Rows are points. Any point is a mix of the corners, with weights that add up to 1. It lies inside the corners' shape when no weight is negative. Is each point inside? If not, which corners have a negative weight?
(in the rows, 128 means zero)

Corners:
(1): [83 91]
(2): [122  57]
(3): [137 229]
Points:
[128 147] -> inside
[109  79] -> inside
[86 65] -> outside (3)
[130 167] -> inside
[116 166] -> inside
[104  95] -> inside
[120  66] -> inside
[122 156] -> inside
[126 123] -> inside

Corners:
(1): [103 163 202  89]
(2): [101 169  79  90]
(3): [131  66 124 128]
(4): [ 66  94  73 170]
(5): [211  70 172 159]
Points:
[129 153 109 115] -> outside (3)
[124 140 135 108] -> inside
[135  38  93 201] -> outside (1, 2)
[152  15  97 179] -> outside (1, 2)
[144  78 157 140] -> outside (2)
[119 108 152 115] -> inside
[108 101 112 136] -> inside
[106  92 130 157] -> outside (2)
[ 87 132  97 116] -> outside (5)

Corners:
(1): [124 101 193 172 133 110 100 133]
(2): [108 117 111 144 102 126 107 125]
(3): [139 142  98 170 150 136  92 122]
(4): [141 128 109 170 139 121 218 129]
(5): [158 160  95 174  97 112 171 162]
(6): [121  80 214 131 219 158 170 208]
(7): [208 135 119   7 217 134  85 133]
(8): [182  82 100 168 102 129 101 146]
(9): [147 137 151 145 151 196 111 130]
Points:
[102 124 148 189 126 133 155 146] -> outside (7, 8)
[160  98 138 120 159 146  57 140] -> outside (4, 5)
[113 101 130 219 100 100 133 140] -> outside (7, 9)
[155  99 135 159 130 130 115 148] -> inside

Corners:
(1): [199 157  95 123  36 152  54 175  84 135 172]
(2): [190 181 215 174  15   7 100 239 143 121 185]
(3): [103  75 138 112 204 185 188 188 133 242 134]
(4): [193  93 140 119  71 109 107  58 103  68  83]
(5): [ 75 130 111 177 162 110 175 137 169  85 169]
(6): [140 125 132  21 133 118 166 113  94  35 187]
(7): [ 72 156  88  93 151 103 120 133 131 126 123]
(8): [141 113  99 130 152  45 243 112 183 131 119]
(9): [137 133 140 143  96  99 133  40  58 118 138]
(10): [165 116 124 155 170 132  92 173  53 137 151]
(11): [180  56 113  82  52  49 124 136  93  97 187]
(12): [122 100 143 117  89 116 194 171  59 131 100]
Points:
[146 136 130 149  85  95 127 204 110 164 166] -> outside (4, 6)
[137 122 122 119 118  98 158 132 107 120 135] -> inside
[152 114 126 116 129 120 130 150  89 121 151] -> inside
[136 111 126 149 119 101 147 141 129 128 140] -> outside (6)
[152 125 134 122  90  85 140 133 135 112 153] -> outside (10, 12)
[133 121 129 110 104  96 161 127 112 111 138] -> outside (10)
[117 115 129 119 137  84 171 134 127 127 131] -> outside (1)
[132 110 141 128 135  95 156 140 105 122 134] -> outside (1)
[158 111 143 138 105  98 150 146 113 130 152] -> outside (7)

Corners:
(1): [178  76  52  58  52  67  41  74 177  56 234 140  86 153]
(2): [132 143 145 173 173  98 120 109 120 196 132  79 146  87]
(3): [171 155 151  30 132 144  92 146 104 129 124  88 101  77]
(4): [158 132  34 120  98 117 121  36 133  89 223 214 128 126]
(5): [ 92 133 158 124 134  70 165 145 113 169 201 156  98  96]
(6): [ 64 213 139  83 134 123  96 144 119 178 147  72 168  84]
(7): [172 133  26 102  93  81  85  97 148  70 181 194  71 211]
(8): [143 179  62 122 142  59 208 151  99 127 224 104 144 133]
(9): [126 157  99 122 184  75 144 155 139 106 199 150 183 150]
(10): [153  83 142  52 124 178  50 163 176 192 163  90 112 122]
(11): [126  95 158  18 159 182  75 129 160 109 150  46  84 121]
(12): [127 137 184 158 148 116 170 131  80 121 239 104 188 159]
(13): [100 109 109  53 103 154 111 186 114 173  65  61 149  73]
(14): [120 121 213  41 142 130 153 151 140 199 106  73 154 141]
(15): [167  88 123  82  50 136  95 127 218  71 173 123  91 150]
Points:
[126 133 132  67 126 123 120 130 110 147 173 106 115 121] -> outside (2, 9, 15)
[146 123  98  98 105  94 111 116 140 118 196 135 121 132] -> outside (11)
[133 123 131 100 115 125 125 136 130 126 172 106 140 128] -> inside
[156 143 111 106 129  96 121  94 132  90 202 129 133 157] -> outside (5, 10, 13)
[157 137  73  80 106 117  89  93 159 126 166 131 101 125] -> outside (5, 9, 12, 13)
[131 126 134  87 127 115 117 132 134 141 172 100 135 116] -> outside (7)
[127 138 129 104 140 116 108 125 135 148 158  95 133 111] -> inside

Corners:
(1): [148 135  84 101 162 122  83  74 169 145  91  83 182 144 150  83 138 110
 144  91]
(2): [157 154 167 164 158  77  96  87 178 159  96 111 202  80 144  75  74  99
 142 204]
(3): [ 62 134 133  80 114 242  77 127  88 113 193 210 132 107 140 139 215 196
 118 107]
(4): [124 111 163 168 151  64 151  72  80 218 171  52 187  56  94  62 101 101
 146 164]
(5): [ 79 139 135 122 168  88 101  85 102 139 149  70 188 102 116  66  54  69
 186 219]
(6): [172 123 118 108 194  91 159  85  59 129  85 121 140 125 157  89 134 112
 161 150]
(7): [118 131  99  63 129 143 107 131 152  94 212 171 103 132  91 186 199 191
 136  73]
(8): [ 85 167 109 102  98 231  64 207  87  65 183 153  99  90 121 176 202 169
 134  58]
(9): [ 48  93 122 203 136 111  53 100  48 158 147 153 134  69  67 132 144 125
 164 200]
(10): [168 121  95 129 188 128 128  90 114 104 160 141 156 190 109  35  96 128
 105 100]
(11): [ 92 147 124 175  98 105  63  66  55 134 172 139 223 122  80 166  94  97
 213 137]
(12): [114 173 144 162 186  62 125  48  93 160 116  86 143 165 193  94  99  93
 118 121]
(13): [114 157  93 123 158 177 197  99 139 106 111 114 134 166  90 145 133 100
 115 108]
(14): [ 60 143 128 215 209 152  75  49  53 172 174 139 162  46  71 186  92  79
 240 165]
(15): [153  93 136 105 187 114 146 142 170 142 124 137 152 175 170  79 151  78
 158 103]
(16): [116 102  75  76 124 167 120 140  80 117 134 182 119 146 142 135  87 126
 103  79]
(17): [ 96 188 118  33  96 183  71 188  77 119 171 207 130 106  59 150 201 110
 119  55]
(18): [143  96 143 150 130 132  52  59  76 124 188 115 140  88 124 135 124  60
 156 175]
(19): [139 190  42  92  86 129 154 118 126 112 151 160 120 133 136  79 157 104
 138  60]
(20): [165 176  54  75 127 188 112 168 147 144 169 137 131 205 119 123 135 135
 128 118]
(21): [ 83 175 132  79  56 225  75 144  86 112 156 171  42 116  94 131 171 176
 160  48]
Points:
[113 134 122 128 142 134  98 104  96 134 150 133 153 120 114 125 126 114
 155 131] -> outside (19)
[126 153 107 123 142 158 112 111  91 110 156 160 142 145 119 105 113 107
 142 113] -> outside (1, 4, 7, 9)
[123 134 120 124 149 122 111  94 104 143 142 133 146 127 122 107 125 112
 148 133] -> outside (8)
[110 137 117 133 142 125 108  98  95 132 149 135 145 113 117 111 130 115
 148 123] -> outside (20)

Corners:
(1): [144 114  62 122 166 109 170  87 105 106  71 168 184 171  80 101 129 122
 134 138]
(2): [ 68 111 128 122 105 174  78 222 123 136 125 116 112  93 154 174 105 108
 179 123]
(3): [160 181 106 149 170 140 119 110 116 126 162 112 174 174   7 148 124 126
 144 121]
(4): [150 110 167 124 101 160 107 139 124 130  89 110  90 147 130 163 202 189
 131 135]
(5): [110 144 134 124 101 230 165 178 138 149 122 142  84 134 213 171 114 125
 170 102]
(6): [134 132 119 140  85 157  83  69 143 120 134  75  88 143 158 200 150  99
 189 128]
(7): [117 185 104 103 114 129 165 141 137 132 117 128 189 153  43  50 149  80
 139 106]
(8): [118 142  68 141 138 154 157  77 111 199 143 148 204 103  23 106 131 139
 137 141]
(9): [ 42 107 177 184 105 147 143 157 128 151 120  71 105 144 198 156 109 125
 132 104]
(10): [133 163 137 119  79  97 124 123 117 148 173 113  81 123 165 167 132 185
 169 182]
(11): [133  85 161  68 143  97 106  78 117 156 186 133  86 151 144 147 186 110
 104 139]
(12): [ 94 100 148 113  89  90 131 105 202 156 138 163  55 179 126 195 162 158
 159 140]
(13): [155 164  53 134 166 143 137 105 115 197  96 129 155 202  24  78  94 112
 108 144]
(14): [132 108 216 106  64 115 131 103 124 143 117 133  29 113 150 216  97 121
 148 151]
(15): [121 144 144  83 104 115 108 100 135 123 118  81  76  92 145 193 118 155
 125  86]
(16): [106 152 187  95 120 124  60  53 168 133 134 153  95 141 160 157 134 164
 118 164]
(17): [ 64 119 174  60 102 184 140 154  95 169 137  89 129 158 156 165  94 157
 192 113]
(18): [ 86 178  65 118 217 142 161 108 113 139 115 119 128 145  38  69 141 133
 164 166]
(19): [161 120  77 131 159 162 175 113 173 131 137 102 167 162  62  71 107 119
 138 146]
(20): [138  96 180 114 119 116  93 113 115 154 142 124 102 128 144 145 128 173
 203  81]
(21): [108 122  49 140 119 176 142  91  97 116 132 139 127 177  28  53 108 122
 113 114]
Points:
[128 118  92 146 146 128 122  90 131 136 127 136 114 159  81 126 138 134
 142 157] -> outside (5, 7, 15, 17)
[111 125 141 113 108 136 127 114 138 134 135 119 104 133 126 156 134 137
 152 125] -> outside (13)
[123 131 116 127 127 133 126 110 132 139 125 127 118 145 106 133 134 124
 138 131] -> outside (17)
[113 184  83 159 151 123 122 136 178 144 121 126 162 132  91 150 115 129
 171 122] -> outside (4, 11, 14, 17, 21)
[102 119 129 110 126 150 130 120 130 149 120 122 113 143 121 133 130 129
 146 126] -> outside (3, 10)
[115 129 147 121 106 134 134 117 131 141 123 121 104 140 121 149 123 124
 145 131] -> inside
[136 114 118  90 110 152 143 129 117 155 124 165 126 149 101 160 114 168
 111 157] -> outside (6, 7, 9, 18, 20)
[122 125 133 122 130 145 114  95 125 140 106 134 117 121 120 119 127 121
 126 132] -> outside (3, 10, 12, 17)
[ 71 112 152  95  93 130 119 114 127 156 121 138  75 127 163 169 115 113
 154 117] -> outside (3, 4, 10, 19)

Corners:
(1): [ 98  29 147 127 188 189  87 161 152 148 123 169  61 104 173 183  81  73
 151 164]
(2): [150 128 171  89 116  77 193  92 151  77  37 139  70 134 145  52 143 168
 188 228]
(3): [201 156 184  94 184 194  91  67 210  69  50  79  68  83  93 117 173 107
 188 197]
(4): [ 81 132 174 152  75 148 115 123 129 153 148 175  32 124  96  74 154 167
 154  99]
(5): [134 127 152 146  79 104 166 162 156 119 152 130 104 112 155  45  81 174
  76 187]
(6): [120 140  98 190 175 186  86 159 120 135 176 101  77 116 173 136 146 155
 206 105]
(7): [ 82 122  99  77 200 151 173  35 128  90 166 192  88 151 146  74 108 162
  97 131]
(8): [185 196 161  94 176 142 115 163 105  80 102 193 131  97 141 102 152 148
 195 132]
(9): [175 148  68  83 138  78  79 121 134 168 132  94  78  76 163 154 103 122
  83 159]
(10): [214 189  83 134 139 153  91  88  73  56 135 105 175 210 103 197 122  75
 127 179]
(11): [ 90 171  75  94 118  67  70 198 100 177  90  94 174  75 103 128 136 154
 152 227]
(12): [ 75 185 137  74  71  43 153 173 128 162 162  74 117 115  65 202 125  94
  70 169]
(13): [130  78 100 131 169  57 141  66 105 108  58 172  39  93 207  59 178 156
  53 213]
(14): [188 205 152 177 121 124  89 128 176  70 192 100 137 152 188 164 146 120
 208  67]
(15): [ 67 161 192 107  47 175 210 118 141 119  43 178 157 191 149 148 100 125
  42  66]
(16): [167  80 139  90 160 127 130 102  98  39  99 167  80  80  86 103 107  78
 159 101]
(17): [119 161 171 176 171  60 103 100 216 212  92 196 140 149 151 189  69 174
  66  49]
(18): [168  39  57 131  99 109 163 187 105 112 130 142 112 178 170  69 104  65
 155 150]
(19): [127 151  64 176  77  72 184  86 200 153 168 175 145 141 145 116 127 104
 130 176]
(20): [136 128 180 130 197  67 169 108 142 156 195 175 142  97 192 152 176 178
 142 112]
(21): [102 166 134 162 103 125 128 160 100 156  96 154 130 108 177  39  55 115
 144  62]
Points:
[116 133 141 130 128 142 135 126 138 123 119 150 105 134 149 129 118 129
 128 120] -> inside
[122 143 127 128 122 105 135 138 130 137 129 151 114 126 153 115 125 142
 131 144] -> outside (3, 16)
[126 145 134 113 120 100 137 128 136 125 118 142 114 122 132 128 122 125
 116 151] -> outside (6)
[136 124 127 127 132 121 128 130 136 118 120 143 108 125 148 121 124 118
 138 142] -> inside
[130 144 111 111 112 101 136 129 117 124 104 154 126 131 126 111 104 119
 109 161] -> outside (3, 6, 14, 20)
[138 138 130 125 144 124 121 120 129 117 119 146 105 124 141 126 131 125
 144 139] -> outside (5)
